Every row gives one point. A path goes straight from each point to the next, and from the last back to the first. The post is the endless flat space through its rows: a point in 2 columns, a line in 3, a plane in 4, and so on, so that a path can go around it. How many times does the path go around the post? Going back the other way cancels.
In the rows, 128 means zero.

Post (2 x 3)
[[ 95 134 141]
 [155 141 124]]
Path (19 x 3)
[[109 119 142]
 [106 125 197]
 [154 188 164]
 [114 148 160]
 [187 127 172]
 [178 116 111]
 [ 52 118 111]
 [130 155 116]
 [  7 151 186]
 [129 111 182]
 [162 118 113]
 [ 90 120  94]
 [184 149  95]
 [144  82  90]
 [166 121 142]
 [150 157 161]
 [ 46 189 185]
 [ 65 148 116]
 [114 101  68]]
Times around: 0

Post (8 x 9)
[[107 132 177  47 114 142 100 131  81]
 [165 135 136 130  68 125 166 101 119]
 [154  97 179 147  95 164 185  72 125]
 [142 143 119 151 109 100  85 158 186]
 [115 224 121 103 139  63 119 178 181]
 [172 101 132 109 115 113 113 110 137]
 [130  90 132 158 104 100 175  44  30]
 [118 185 111 144 134 134 137 154 125]]
Path (25 x 9)
[[163 130 173  89 130 163 194 100  33]
 [124 127 154 124 124 130  63 127 107]
 [140 138  97 175  56 113 115 107  62]
 [127 191 162  71 103 144 183 102 110]
 [156 120  62 103  41  82 116 110 106]
 [136 153  96 145  75 141 130 174 127]
 [ 63 180 142  50 163  78 102 132 112]
 [124 169 142  88  89 107  75 108 136]
 [155  97  87 198  84 105 137  99 175]
 [143 140 138 116 133  35 213  78 115]
 [215 105  62 192  70  77 125 166 181]
 [135  95 127 165  56  92 118 100 219]
 [135 199 165  24 104  56 151 121 214]
 [146  94 108 186 112 109 158 145 158]
 [154 118 149 126  43  70 170  90  68]
 [ 81 219 183  61 189 127 135 139  25]
 [165 116 125 109 126 150 120  86 136]
 [161 151 148  17 124  97 191 114 169]
 [101 122 137  76 172  85 185 111 111]
 [110 180 130  62 126  48 164  85  85]
 [179 181 194 101  98 165 180  78 154]
 [ 87 147 173  40 183 134  74 139  54]
 [165 149 134  44  86 172  85 133  92]
 [121 129  93 199  77 136 127 114 101]
 [126 103 126 172  93  73 166 133 126]]
Times around: 2
